Rows are points. Before rounding, the points of a table are all equally far from one centre. They may lie mostly on one side of it. Where is the centre, to within rounding?
In the rows, zero is written as 128.

Points, 5 rows:
[[129 154]
 [127 163]
 [185 134]
 [130 152]
 [150 132]]
Centre: [165 168]

Points:
[[127 161 196 153 126 166 109 116  99  98 123]
 [153 138 201 117 121 138 132 125 100 103 105]
 [120 140 205 140 145 161 106 112 125 125 106]
 [149 132 195 121 112 136 117 135 142 125  95]
 [131 142 187 161 118 118 126 104  75 138 122]
 [130 121 216 171 135 129 146 113 138 115 115]
 [113 152 201 146 122 151 116 117  95 126 108]
 [135 129 222 152 115 149 123 117 120 123 108]
 [119 101 212 158 132 137 124 111 120 113 104]
 [111 158 206 160 129 123 121  95 117 120 123]
 [159 130 195 144 112 138 127 142 146 146 106]
 [149 154 180 148 119 106 103 123 107 130 107]
 [144 125 208 131 140 123 118 128 117 150 119]
 [102 124 195 126 107 175 112 111 109 125 112]
 [122 143 203 143 146 155  90 119 126 127 121]
 [130 145 206 148 138 153 129 110 117 100  97]]
Centre: [134 124 158 144 121 142 131 114 126 117 141]

Points:
[[ 95 128 126 182 105 135 133 188 112  69 149 137  81 127 104 120 176 122
  126 129 145  89 155 141]
 [ 94 105 116 128 166 112 178 166  89  91 140 123  71  91 115 153 104 135
  124 170 148  98 168 125]
 [103 143 155 129 123 146 138 164 107 107 159 168  82  72  92 148 123 131
  125  96 143 121 118 150]
 [120 135 136 193 161 168 159 186 100  69 118 140 120 112  99 137 139 121
  143 186  77  94 141 141]
 [116  88 133 168 126 147 184 146 140  82 143 108 140  97 119 170 101 118
  135 102 101 102 170 136]
 [104 107 107 129 167 136 143 185 103  77 112 118 120 128  68 127 145 127
  150 102 101  66 119 142]
 [ 60 164  87 135 136 164 145 190 113 112 129 111 107  95  94 110 117 149
  115 112 159  80 108 125]
 [ 67 139  83 158 127 159 140 182 138 107 167 135 100 132 107 152 114 141
  162  98 126  99 135 162]
 [ 79 120 123 117 144 145 134 120 155 112 162  88 152  93  84 145 106 127
  129 102 107  90 146 153]
 [ 79 112 114 158 148 113 162 186 109  93 124 129 117 114  69 160 126 134
  151 115 160  78 124 149]
 [126 138  81 139 140 106 183 173 119 143 134 157 126 146  87 121 129  84
  108 117  90 138 138 135]
 [ 95 150 105 157 160 128 120 179 144 101 100 119  87 110  94 143 143 180
  105 117 123 107 150 107]
 [136 110  96 150 159 106 140 155 137  89  91 118 130  95 123 115 141 100
  153 103  96  96 145 108]
 [ 87 149 134 154 168 130 139 201 101 112 122 157 128 132  75 174 139 106
  149 118 112  99 108 133]
 [106 134 141 192 153 157 180 168 125 121 156 128  76 127  92 161 106 110
  105 111  94  71 115 151]
 [128 123 113 110 149 176 134 161 122  82 162 109 113 102  71 186 120 118
  138 130 113 113 147 157]
 [116 128 117 128 134 134 150 180 154  96 130 155 151 113  62 167 136 120
  133 120 150 143 157 145]
 [ 96 101 111 166 180 138 169 185 109  70 117 113 146 134  71 122 108 123
  128 110 149 107 134 135]
 [ 86 130  68 161 186 130 176 157 149 102 138 112  98 112 107 147 129 144
  125 126 109  77 123 123]
 [101 113 114 115 174 146 137 162 153  81 121 115 101 121  82 103 138 108
  161 135  81  84 126  92]
 [105 122  96 159 112 175 155 201  92  76 138 133  74  93  98 131 123 104
  128 146 119 131 125 159]
 [ 92 142 115 165 157 147 178 193 109  64 132 151 105 118  96 153 103 100
  122 103 106  96 142 138]
 [139 117 111 138 164 126 162 174 125 108 143 131 112  76  77  92 126 125
  113 126  76 103 128 154]
 [113 114 127 179 137 113 115 188 168 112 125 128  74 133 111 152 140 113
  117 108 135  85 136 143]
 [108 125  84 139 153 161 108 155 117 108 154 121  83  94  71 161 141 124
   99 137 131  74 147 124]
 [133 122  92 159 130 135 155 159 138  83  72 134 105 112  86 121 115 138
  120  84  90 107 145 153]
 [122 135 118 187 158 174 187 185 145 103 125 110 143 105  68 140 125 112
  164 121  98 124 149 142]
 [137 144 128 151 155 151 186 160 129  69 163 126 112  76 104 147 105 124
  138 121 138 117 104 149]
 [142 105 106 174 158 120 183 171 138 110  93 104  96 137  85 158 126 136
  113 101 147 106 159 163]]
Centre: [110 131 134 137 135 160 154 143 115 130 116 124 116 134 121 123 128 124
 130 143 128 107 141 136]

Points, 31 rows:
[[122 141 134 150 107 108 133 161 107 147 164  99  96 107 169 183 128  90
  180 161 124  79 137 127]
 [155 108 166 149 127 105 146 134  84 167 158 106  95 122 155 154 175  81
  160 156 123  83 127 127]
 [130 145 138 127 125  96 128 136 104 198 190 118  70 111 144 182 153  96
  174 170 147 128 115 143]
 [142 119 139 125 117 153 129 142  85 171 155  64  82 135 157 175 161 109
  165 131 125 122 127 120]
 [141 141 131 160 134  95 133  73 102 157 178 103  82 128 106 161 127  87
  151 155 131  85 104 136]
 [156 118 159 145 125 129 124 136 118 129 145 114  92 120 134 150 157 110
  182 156 133  90 155 154]
 [133 140 147 104 136  88 136 164  98 150 147  84  98 137 152 144 147  61
  194 166 130  99 142  93]
 [120 139 133 119 162 110 129 118 111 181 169  87  66 129 148 152 145 135
  167 137 105 107 103 109]
 [158 117 143 132 113 108 116 140  85 138 158 106  83 119 138 182 152 101
  206 145 128 127 134 128]
 [154 145 166 129 103 115 136 123  92 159 134  73  91 118 152 147 165  81
  183 170 133 100 117 142]
 [103 130 155 132 135  84 123 135  89 149 143  74 136 122 133 159 155  93
  181 133  95 110 126 142]
 [133 125 145 133 131 120 149  95  80 102 152  85 102 118 121 168 160 103
  173 172 119  76 108  99]
 [133 114 129 147 152  88 148 149 109 146 153 120  78 119 146 184 157  96
  196 148 122 111 136 116]
 [151  99 166  99 115 109 135 152 116 152 174 115  80 143 136 148 153 101
  159 166 113  99 140 124]
 [147 162 148 136 100 118 129 127  84 181 173 145 106 147 166 171 164  97
  169 154 127  99 107 109]
 [130 141 165 130 119 112  91 136  37 171 166 114  75 121 125 159 159 105
  161 118 131 111 133 104]
 [154 112 112 129 116 115 151 140  99 159 139 124  90 132 156 192 141 104
  172 158 114 102 120 138]
 [145 111 147 119 163 124 139 143  90 154 162 116 123 148 182 161 154  89
  161 120 138 115 122 127]
 [144 135 160 138 116 119 145 170  95 178 146  89  78 139 138 176 129  89
  174 131 114 120 140 129]
 [154 110 141 105 131  99 134 147  70 127 152 116  95 124 169 164 157  75
  184 151 129 121 135 122]
 [146 123 174 150 141 141 137 140  92 188 133 127 120 105 113 169 158 108
  186 145 140 104 128 130]
 [115 132 161 147 159  97 128 118  88 147 152  92  68 121 160 192 165  98
  175 154 134 121 100 117]
 [133 147 157 123 102  88 107 133  96 210 149 104  72 127 143 158 128 101
  182 149 147 117 115 138]
 [121 153 163 112 100 133 136 155  82 145 130  90  91 149 126 188 188  93
  145 144 144 107 112 149]
 [141  88 141 117  86  90 101 127  89 134 148  99  61 123 147 146 149 104
  139 176 150  85 114 115]
 [107 104 190 126 145 111 143 129  98 165 160 130  94 135 126 162 154  79
  170 120 134 108 144 138]
 [125 123 144 124 154  71 130 128 104 142 153 103  81 102 153 132 158 145
  144 153 109 137 107 154]
 [134 129 157 126 114  99 171 131  74 145 172 102  74 114 126 151 150 109
  201 131 124  99  89 102]
 [131 111 121 115 146 112 138 112  76 159 123  77 103 116 156 150 158 159
  176 131 155  93 111 115]
 [104 122 135 147 126  88 118 108  85 125 161  70  82 143 138 152 165  90
  146 148 149  64 130 140]
 [128 119 136 135 112  86 121 132  70 176 137 121  92 132 142 170 139  76
  151 190 115  84 109 138]]
Centre: [114 141 134 131 120 110 136 132  97 146 147 111 109 121 123 140 139 107
 137 151 156 126 122 104]

Points (27 x 24):
[[133 102 163 103 140 139 110 134  96 131 128  80  67 120 171 141 123  44
  140 133 105 136 129 122]
 [138 102 131  83 149 122 101 116  81 132 148  85  88 130 180 131 125 111
  152 146 100 134 113 103]
 [125 141 143  97 143 125 102 125  99 143 112  81  90 110 179 132 149  90
  156 164 117 137 145 103]
 [138 119 123 108 133 119 134 140  79 120 146  48  92 126 152 131 141  93
  127 135 103 121 105 122]
 [133 111 109  98 153 138 107 162  67 131 106  57 116 127 165 171 109  76
  151 146  98 155 120 123]
 [165 101 124  97 177 141 124 135  91 142 126  81 124 118 179 144 155  76
  134 144 111 152 103 133]
 [146  87 126  70 150 133 102 158  73 127 116  84  89  99 154 136 133 109
  135 157  88 153 122 130]
 [135  91 120 116 142 113 113 163  75 160 108  68  64 118 157 131 117  64
  160 172  93 145 123 146]
 [141 113 142  88 155 141 119 188 101 140 102  89 120 127 185 127 127  76
  130 164  85 148 113 108]
 [126 139 132 109 137 129 102 135 120 135 132  54  94 117 176 109 118 105
  137 171  98 131 113 113]
 [130 109 139 119 154 124 133 139 104 154 125  52  96  99 191 135 140  93
  172 147  94 130 122 137]
 [128  88 122  85 124 144 133 132  93 118  97  68  86  96 188 133  99  93
  159 133  96 162 106 129]
 [156 107 125  91 155 116 110 188  84 165 130  84  89 101 179 145 127  81
  144 158  98 116 136 118]
 [127 107 133  86 164 169 110 169 107 147 102  54 106 108 177 136 115 100
  125 142 105 134 109 119]
 [104  84 143 100 147 133 114 167  80 135 118  83 100 118 172 132 127  93
  111 141  76 145  96 126]
 [167 116 129  73 142 131 110 141 104 149 129  65  88 102 168 129 139  83
  143 132  81 138 108 132]
 [129 142 126  63 161 146 121 119 115 146 121  81 113 111 162 146 107 100
  139 145  77 148 145 124]
 [149 134 125 104 160 121 129 122  88 149 109  64  73 116 187 148 114  57
  125 155 107 125 121 139]
 [118 106 125  68 150 118 114 134  80 130  83  85 100 141 185 145 120 111
  131 164  95 136 151 144]
 [126 121 126  96 161 150 121 135 106 140 117  44 103 117 168 142 133  86
  148 141  97 114 140 115]
 [124 128 119 109 166 131 112 159  87 110  96  80  93 115 182 128 137 117
  133 157  77 146 128 136]
 [123  84 129 107 139 151  99 144  92 118 152  81  90 113 183 146 122  87
  133 146 113 159 104 116]
 [161 115 133  93 151 136 133 148  89 136 122  66  98  93 168 118 112 107
  133 166  92 143 144 101]
 [123  88 132 111 122 136 127 136 112 155 141  57 110 111 185 164 139 108
  148 142 113 162 141 133]
 [143 103 133 100 174 105 112 151  96 161 116  70  77 114 197 131 132  85
  138 140 128 126 113 166]
 [151 115 169  97 165 138 129 155 142 149 119  94  70 116 186 163 121  75
  146 124  95 128 144 131]
 [126  68 126 119 164 131 112 119 110 158 107  66  80 118 163 147 131  97
  126 175 106 121 128 115]]
Centre: [141 113 126 122 129 129 126 144 110 147 105 119 108 124 148 141 103 102
 142 136 119 127 119 142]

Points:
[[ 88 198 128 137 153 135 153 105 168 127 142 164 132 118  82  99 110 127
  168 107 152 178 129 108]
 [121 196 148 120 160 155 162  95 131 121 137 183 156 126  91  84 117 118
  162 106 144 166 126 125]
 [103 212 127 121 147 130 173 105 139 135 141 157 160 111  97  91 106 132
  179 104 167 156 156 131]
 [110 187 130 124 155 136 173 130 133 136 144 174 159 117 106  93 125 116
  164 110 161 180 142 106]
 [103 185 140 134 162 108 132 103 147 138 150 182 173 140 103 112 124 136
  157  86 167 145 146 117]
 [ 91 179 135 149 150 106 156  84 131 142 116 168 153 129 105 111 112 103
  167 105 137 154 140 111]
 [125 187 128 155 155 152 146 102 150 153 118 181 151 120  96 104 123 134
  173 125 141 146 142  87]
 [115 194 151 132 151 138 165 112 139 136 139 165 142 126 116  95 123  93
  176  97 148 170 131 104]
 [101 184 147 125 149 134 171 118 152 130 139 179 159 109 104  78 106 114
  153 110 165 179 146 110]
 [106 191 145 137 150 147 176 110 134 151 141 159 164 109 109  96 102 129
  171  90 122 158 148  97]
 [106 189 118 123 154 139 165 111 165 150 145 152 169 137  92  93 134 130
  177 100 120 170 147 114]
 [106 197 151 137 156 142 144  97 141 160 174 175 172 121  92 119 107 135
  165  97 159 158 157 143]
 [111 181 131 134 148 109 141  77 148 167 143 168 173 123 107 119 123 129
  140 107 148 180 151 104]
 [107 198 122 130 153 131 151 102 126 165 126 144 138 108  90  83 120 145
  151  98 140 183 154 134]
 [117 210 125 144 143 131 156 105 152 130 124 166 176 131 109  83 122 114
  181 118 152 155 131 115]
 [105 190 125 119 155 126 152  89 170 120 109 154 146 133 119  78 136 117
  175 101 158 149 144 117]
 [136 188 127 122 159 123 146  91 163 161 173 167 136 153 117 106 134 117
  163  90 158 179 142 131]
 [ 78 186 135 143 132 108 152 116 166 137 136 152 146 134 102  93 123 136
  173  91 132 166 162 116]
 [104 208 136 119 155 139 160  89 146 141 140 165 132 127 102  95 102 128
  172 125 148 184 140 124]
 [113 206 118 124 146 122 156 108 153 117 140 166 161 128 101 105 128 130
  176 111 124 174 154 118]
 [ 79 189 146 141 148 102 150 113 161 111 159 179 159 112  98  98 113 119
  128 104 119 169 136 120]
 [113 161 146 151 149 118 160  99 129 118 133 181 148 113 101 104 136 122
  168 105 140 182 137  99]
 [121 190 150 136 149 113 150  98 149 138 158 170 163 138 127  66 127 132
  159 107 134 190 128 117]
 [102 205 133 154 171 147 159 104 153 116 148 168 160 133 100 109 117 110
  160 103 146 173 114 122]
 [124 208 129 141 159 124 156 113 154 143 127 143 169 111  98  86 111 110
  168 101 134 172 154 114]
 [ 95 197 158 135 158 125 138 122 151 119 123 171 152 107 108 103 110 138
  181 110 153 158 146 116]
 [118 188 143 113 165 124 144 102 144 137 157 152 158 110 100 104 129 126
  178  93 147 171 132  95]
 [100 206 139 128 159 128 149 109 132 124 135 164 167 114  93  93 116 110
  163 108 129 158 142 114]
 [116 205 114 151 143 131 140 119 131 132 140 172 166 110  95 101 128 120
  183 117 147 168 134 133]
 [ 95 181 141 130 131 116 134  91 128 158 126 185 151 116 106 101 104 128
  164  94 137 167 134 132]
 [117 185 115 109 138 145 150 113 145 134 145 168 148 132  94 101 136 102
  172  90 137 168 127 116]]
Centre: [130 158 138 143 139 129 161 110 159 138 151 139 139 115 117 109 119 138
 135 122 143 131 127 145]

Points (29 x 24):
[[151  98 131  99  93 136 132  73 116  68 111 157 158 113 134 101 151  82
  119  89 120 113 160 139]
 [124 111 128 154  96 140  92 115 125 113 140 143 156 164 104 115 128  67
   86  59 140 104 127 116]
 [144 103 169 202 114 161 146  77 131 119 129 162 110 153 107  95 134  53
  106 109 126 124 167 128]
 [143  97 136 164 127 110 147  99  86  96 166 161 119 161 115 113 141  73
   78 115 111  83 140 137]
 [126 105 141 143 106 175 122 104 141 120 145 121 162 157 108 119 171  86
   97 122 186 165 139 138]
 [141 126 161 157 124 162 143 146 105  90 126 160 149 169 118  98 112  40
  135 107 130 106 128 129]
 [152  93 150 111 148 133 120 130 137 127 145 155 172 171 105 140 142 102
  127  88 114 115 120 122]
 [125 108 140 159 118 123 172 119 119 113 144 160 128 164  70 119 121  70
   83  79 115 111 153 124]
 [131 129 161 135 108 113 157  62 101  95 145 109 100 173 100 110 132  77
   81 116 128 105 145 155]
 [143 129 131 149  99 145 140  96  87 110 163 110 162 149 125 114 141  92
   64  75 148 148 175 136]
 [118  98 154 123 139 157 137 105 106 138 151 164 152 165 123 117 121  89
  101  76 138 109 154 174]
 [124 147 136 179  84 116  90  94 131  95 132 152 152 176  96 119 170  91
   55 110  92  97 174 141]
 [140  89 154 170 117 110 118  87 142 119 141 160 172 136 138 132 151  31
   90 105 126 126 115 124]
 [164 106 153 179 123 122 143 112 125 143 134 167 142 181 139  90 138  66
  113 117 114  63 154 113]
 [156 120 129 166  98 125 118 144  99  98 149 114 119 179 132 143 106  75
   87  96 121 162 159 156]
 [137  84 144 129 119 148 144  84 152 102 130 193 185 180 144 103 151  62
   96 123 123 129 147 134]
 [160 123 171 154 128 122 115 160 114 148 140 156 165 171 136 133 129  95
   82 110 141  99 116 154]
 [107  89 109 143 113 121  97 121 134 100 147 144 131 163  92  96 175  77
   73 102 115 138 173 106]
 [159 109 165 156 118 131 139  79 104 125 124 174 138 152 141 129 158 108
  140  81  91 112 158 141]
 [106 123 142 155 100 153 122  95 121 113 147 119 144 141 118 104 140  53
   93  64 108 143 165 106]
 [155 101 149 175 124 125 117 125 141 114 126 108 139 158 132 108 166  84
   82  50 141 115 171 144]
 [148 141 139 164 106 171 114  72 142 123 116 161 137 177  99 135 135  85
   86 100 115 143  99 122]
 [151  84 156 143 135 140  93 126 141 129 113 125 142 132 135 117 186  98
  122  84 107 118 174 126]
 [112  80 149 177 130 126 108 129 115  94 158 156 166 142  91  94 159  78
  120 106  89  84 168 159]
 [135 148 171 167 113 141 125 115 110 121 156 152 163 122 146 136 129  36
   85  93 104 105 146 140]
 [117  73 152 121 138 167  97  99 126  71 155 152 164 144 106 120 126 102
  102 131 119 112 136 166]
 [ 90  81 145 152 103 145  93 114 109 110 113 172 130 156 107 129 145  93
   85 136 110 133 158 132]
 [149  66 130 141  88 129 152  97 103 115 138 151 127 166 123 118 116  71
   76 153 137 130 140 144]
 [139 117 107 135 110 146  94 117 120 104 130 150  91 152  86 136 147  86
   99 140 137  95 132 109]]
Centre: [142 143 124 156 129 113 122 105 143 113 128 139 154 139 118  94 126  97
 113 134 125 132 154 152]
